Each row is a point. The last column is the point's height on a tilted bowl or saddle (a function of degree 2), plus a little noise. Count its main directions that bend up, bend down and stay straight.
(in the rows, 100 means zero)

Points, 11 rows:
49 134 41

60 37 91

87 152 21

44 82 91

175 86 90

68 91 87

49 106 75

61 139 36

96 102 82

111 76 93

104 61 94
Directions: 0 up, 1 down, 1 straight

Points:
115 56 17 110

116 89 81 110

94 161 63 89

72 62 53 120

107 128 95 83

111 195 113 5

111 113 95 91

78 107 112 98

68 108 55 111

96 127 100 83

95 40 111 138

84 88 44 114

70 33 52 124

78 141 80 90

108 94 89 106

156 98 124 62

128 156 78 75
Directions: 1 up, 1 down, 1 straight

Points (18 x 4):
51 111 95 122

106 130 99 86

88 117 66 96

76 167 98 108

50 36 114 184

168 123 123 131

54 88 64 136

121 144 83 86

79 187 124 131

76 140 72 99

85 139 143 116

162 87 177 183

95 78 62 112

124 141 108 90

80 101 123 103

90 38 127 154

140 68 164 159

91 164 111 103
Directions: 3 up, 0 down, 0 straight

Points, 27 rows:
101 138 73 143 46

119 106 114 109 112

93 88 123 129 83

76 137 113 140 62

117 71 124 107 95

91 53 128 80 85

70 92 118 129 70

56 110 103 94 79

145 100 83 112 97

105 130 130 91 127

108 105 84 122 81

57 95 72 116 27

95 110 104 130 80

75 116 74 90 70

115 129 114 93 121

99 112 112 114 103

114 147 98 125 85

110 87 132 132 86

88 111 101 88 104

131 81 44 120 53

119 98 48 111 67

106 98 106 77 114

94 130 5 108 5

106 171 116 104 90

112 149 105 107 102

86 164 80 96 65

111 93 59 93 77
Directions: 0 up, 3 down, 1 straight

Points, 47 rows:
146 37 96 94 19 133 157

78 60 83 129 51 99 142

88 78 115 162 135 104 132

114 154 71 130 106 71 103

137 103 164 131 164 83 155

195 155 35 149 93 34 91

154 61 146 86 130 95 128

142 69 144 71 139 137 123

138 85 106 73 85 54 107

141 68 78 33 90 101 104

80 138 112 139 91 75 134

94 74 85 150 72 82 125

162 147 86 99 82 99 50

56 131 92 117 92 134 127

105 101 150 86 157 96 128

26 105 128 146 96 85 155

69 137 78 100 86 92 114

146 60 123 114 186 81 161

94 95 40 68 179 66 84

150 153 120 167 105 31 148

113 32 146 92 129 175 178

79 106 104 68 92 143 107

81 23 79 131 86 166 140

132 98 128 68 58 66 98

108 143 92 84 93 117 82

112 81 97 70 137 84 105

104 147 134 119 188 88 157

74 91 45 162 57 128 124

30 95 110 136 64 108 164

19 102 36 97 103 97 87

76 111 22 89 41 68 133

69 191 118 110 74 185 153

122 96 81 146 118 131 98

56 84 69 96 71 83 120

118 44 167 51 128 132 156

76 150 60 113 109 116 104

104 112 124 41 133 58 120

45 122 69 101 118 145 110

127 139 186 111 116 89 92

136 85 194 150 90 101 151

62 101 92 71 53 67 148

118 103 68 102 76 112 84

58 82 89 85 121 109 103

91 117 105 80 77 64 114

105 139 109 187 127 145 169

42 89 58 155 49 150 160

92 163 55 161 75 94 141
Directions: 4 up, 1 down, 1 straight

Points (40 x 7):
120 132 77 116 114 75 82

121 106 79 76 103 71 106

69 101 126 115 94 90 89

102 71 61 117 83 103 109

86 89 126 102 63 124 125

111 102 150 76 95 72 121

108 120 119 135 97 92 91

102 74 77 126 76 109 113

95 26 40 148 94 102 137

71 179 74 101 83 124 85

111 99 64 79 152 117 93

77 97 77 83 150 49 95

84 100 131 115 88 104 98

113 107 76 143 73 105 108

139 67 49 175 58 105 195

72 111 99 127 25 109 134

98 120 97 74 69 105 98

121 67 102 126 101 146 137

78 101 80 112 142 109 54

71 100 116 169 100 125 104

96 44 85 111 116 85 121

111 93 88 98 92 79 99

76 109 125 143 120 119 85

115 147 55 121 56 101 116

56 149 106 99 107 72 65

69 92 110 132 60 121 111

92 96 36 107 84 106 91

100 128 108 121 76 78 86

123 44 112 124 92 111 168

83 113 132 132 81 90 100

147 137 102 116 131 84 100

109 56 80 77 110 131 134

112 111 39 50 172 90 128

112 100 35 106 47 52 159

81 97 98 134 126 113 68

90 85 109 94 65 52 133

76 5 52 117 142 114 118

96 113 98 103 128 116 70

106 113 84 71 112 73 90

78 118 129 124 106 85 82
Directions: 5 up, 0 down, 1 straight
